Every row gives one point. Each copy is the shape, with its points in the same order, stretched, turned, moved and blurred by noise. Say if it was mirrored as well.
In the rows, zero is written as 128.

Shape (5 x 2):
[[125  92]
 [ 79 114]
 [179 186]
 [155 117]
 [179 148]]
Copy 1 (5 x 2):
[[103 102]
 [ 66 137]
 [191 166]
 [141 116]
 [175 137]]
Copy 1 is: only turned
Copy 2 (5 x 2):
[[163  95]
 [176 137]
 [ 49 166]
 [123 108]
 [ 81 128]]
Copy 2 is: mirrored
Copy 3 (5 x 2):
[[125  70]
 [ 77 109]
 [181 156]
 [150  80]
 [171 108]]
Copy 3 is: only turned
Copy 4 (5 x 2):
[[146 104]
 [115  94]
 [136 191]
 [152 132]
 [158 164]]
Copy 4 is: only turned

Shape (6 x 3):
[[180 125 111]
 [101 141 159]
 [105 133 171]
 [ 77 134 129]
 [ 87 133 176]
 [ 72  90 116]]
Copy 1 (6 x 3):
[[133 181 125]
 [107 105 145]
 [115 107 155]
 [107  78 117]
 [111  88 155]
 [144  60 106]]
Copy 1 is: only turned
Copy 2 (6 x 3):
[[ 79 112 147]
 [173 176 162]
 [180 167 179]
 [181 168 118]
 [200 174 179]
 [190 111 112]]
Copy 2 is: mirrored
Copy 3 (6 x 3):
[[136  99  61]
 [168 136 157]
 [182 122 158]
 [128 146 175]
 [183 130 180]
 [101 107 195]]
Copy 3 is: only turned

Shape (8 x 4):
[[109 184 112  88]
 [128  74 187 145]
 [159 132  88 123]
 [116 139 195 163]
 [124  98 150 134]
 [112 124  94 171]
 [165 113 183  89]
 [152  96  81 134]]
Copy 1 (8 x 4):
[[ 77 135 154 178]
 [137 104 102  50]
 [161 131 161 176]
 [ 95 142 144  33]
 [134 124 114  95]
 [150 193 127 114]
 [120  51 150 118]
 [187 138 132 167]]
Copy 1 is: mirrored
Copy 2 (8 x 4):
[[213 121  99 135]
 [ 66 149 174 101]
 [150 119  88 178]
 [116 153 220  92]
 [ 96 133 143 117]
 [ 85  90 153 151]
 [142 183 112 111]
 [ 96 110  77 165]]
Copy 2 is: mirrored

Shape (12 x 6):
[[139 142 148 137  91 168]
 [113  67 104 163 187 133]
 [149 132 106 176 190 142]
 [ 95 126 182 106  99 122]
 [146  72 104  71 124  79]
 [ 97  95  94 169 154  88]
 [170 154 165 101 185 100]
 [131 105 174 162 130 141]
 [172 135  93 165  97 123]
 [ 89 123 161 129 137 124]
 [ 68  99  96 114 164 105]
 [163 106 130 165 164 108]]
Copy 1 (12 x 6):
[[ 75  99 149  95 133 134]
 [143 163  83 177 132 148]
 [152 113  82 146 178 154]
 [ 79 171 190 126 125  93]
 [145 145 104 118  18  83]
 [137 193  56 151 136 117]
 [173 112 170 132 156 105]
 [116 142 165 116 155 151]
 [124  96  59  62 129 145]
 [108 175 163 157 149 101]
 [129 200  99 195 102  69]
 [154 126  96 111 161 155]]
Copy 1 is: only turned
Copy 2 (12 x 6):
[[ 92  85 146 125 107  74]
 [171  97 152 106  94 178]
 [190 143 153 115 121 127]
 [ 39 122 107 133 108 129]
 [100  86 102 153 183 200]
 [134 113 107  71 132 176]
 [115 201 143 172 151 149]
 [ 88 120 165 110  87 141]
 [136  68 160  95 180 105]
 [ 78 151 109 126  92 137]
 [134 118  70 132 107 163]
 [132 129 166 107 136 170]]
Copy 2 is: mirrored
Copy 3 (12 x 6):
[[ 79 105 137 117 168 137]
 [155 215  70 107  85  65]
 [126 163 115 110 102  26]
 [127  81 101 114 111 190]
 [204 156  84 179 166 126]
 [155 187 104 159  53  81]
 [177  61  97 112 124  70]
 [ 92 109  69 119 113 115]
 [ 91 136 142 199 168  71]
 [138 117 103  96  75 148]
 [193 195 120 103  64 128]
 [128 131  76 152 115  48]]
Copy 3 is: only turned
